Each row of a before or after table is a point. One or more steps were done to the points. Then noise was added and the rows were shuffled. The steps act on columns, c1 being the first. Write out the steps. A step turns or swaps two columns, mirrors them in a line or flattens them onto one, adds a multiple of one to another, or multiplies or shifts one. Angles are multiples of 10 degrees, from the lower column toward the higher: turns from -170 to 170, lines from 10 to 170 but not 90. Use the fewest steps. Two steps may share a column if one is a turn and the other turns, adds or multiplies; they go together, in the order done. Otherwise the lowest column goes first.
(in the rows, 128 means zero)

Before, 13 rows:
[[ 86 172  27]
 [114 218  52]
 [ 77 134  99]
 [111 213  85]
 [ 80 124 155]
 [199 149 120]
 [164  93  92]
 [171 144 135]
 [ 72 179 130]
 [102  94 128]
 [160  89 146]
 [157 106 153]
 [100 170  95]]
After:
[[ 92 115  86]
 [126  73 125]
 [121 105 118]
 [ 60 151  48]
 [101 149  94]
 [ 83 198  75]
 [103 158 103]
 [149 124 155]
 [155 129 161]
 [115  76 115]
 [153  68 153]
 [153  90 157]
 [100 195  95]]
Steps: flatten c1 and c3 onto the line at 50 degrees; shift c2 by -20

Before, 12 rows:
[[138 190 186 155]
 [184  84 137 138]
 [200  94 188 193]
 [173 115 138 112]
 [112 137 180 195]
 [129 198 108 175]
 [205 163 136  93]
 [135 154 119 196]
 [117 106 114 116]
 [174  85 166 134]
 [135 200 122 120]
 [167  85 188 191]]
After, 12 rows:
[[164  79 132 166]
 [116 160 205 116]
 [119 224 123 123]
 [193 174  99 137]
 [168 111 112 134]
 [157  75 192 179]
 [126 224 185 110]
 [131 215 153 182]
 [172  72 141 139]
 [100 140 201 181]
 [188  93 185 182]
 [102 108 117 107]]
Steps: shift c1 by -10; multiply c2 by 1.3; swap c3 and c4

Before, 8 rows:
[[175 176 127 178  58 132]
 [107 150  50  98  51  91]
 [195 147 118 153 104 152]
 [ 84 186  90  57  78 127]
 [ 58 171 115 151 103 109]
 [172  95 187 149 138 116]
 [189 161 196 114  67 126]
 [ 56 142  99 117  54 149]]
After (8 x 6):
[[ 78  98  27 150 136 202]
 [ 39 113  79 143  89 154]
 [ 98 111 174 160 215 147]
 [162 145 170  90 172 125]
 [ 86 178 102 180 200 144]
 [ 92 156  90 170  68 166]
 [ 76  56  74 188 103 159]
 [115 154  97 153 192 113]]
Steps: turn c1 and c5 by 110 degrees; turn c1 and c6 by 150 degrees; swap c2 and c4; shift c3 by -20

Before, 12 rows:
[[166  85  91 126 135 135 141 156]
 [119 162 128 178  88 102 163 143]
 [127 158 105 132  98 101 136 109]
 [109 120  88  78 106  96 126  49]
 [108  83 192 140   7  80 186 135]
 [108  99 149 152  64 175 184 179]
 [181 142 114 146 121 132 158 131]
 [127 138 153 140 132 115 179 151]
 [172 103  83 135 132  97 185 129]
 [151 138 105 125 101 150 172  77]
 [121 112  82 164 158 149 164 149]
 [118  78 127 183 146 107 126 138]]
After:
[[172  89  89  93 138  97 150 137]
 [118  93  81 175 153 147 147 148]
 [122  78 139 194 148 107 131 137]
 [119 165 129 185  84 108 147 147]
 [106 116 171 171  62 175 153 180]
 [179 143 112  94 123 132 139 126]
 [112 108 101  93 108  94 126  54]
 [129 147 150 139 131 119 146 150]
 [153 132 110 104 102 150 139  71]
 [169  72 109  90 132 137 138 162]
 [103 121 241 160   8  78 153 140]
 [126 151 102 136  99 104 127 115]]
Steps: add -1 times c1 to c4; add -0.3 times c5 to c3; turn c2 and c3 by -20 degrees; multiply c7 by 0.4
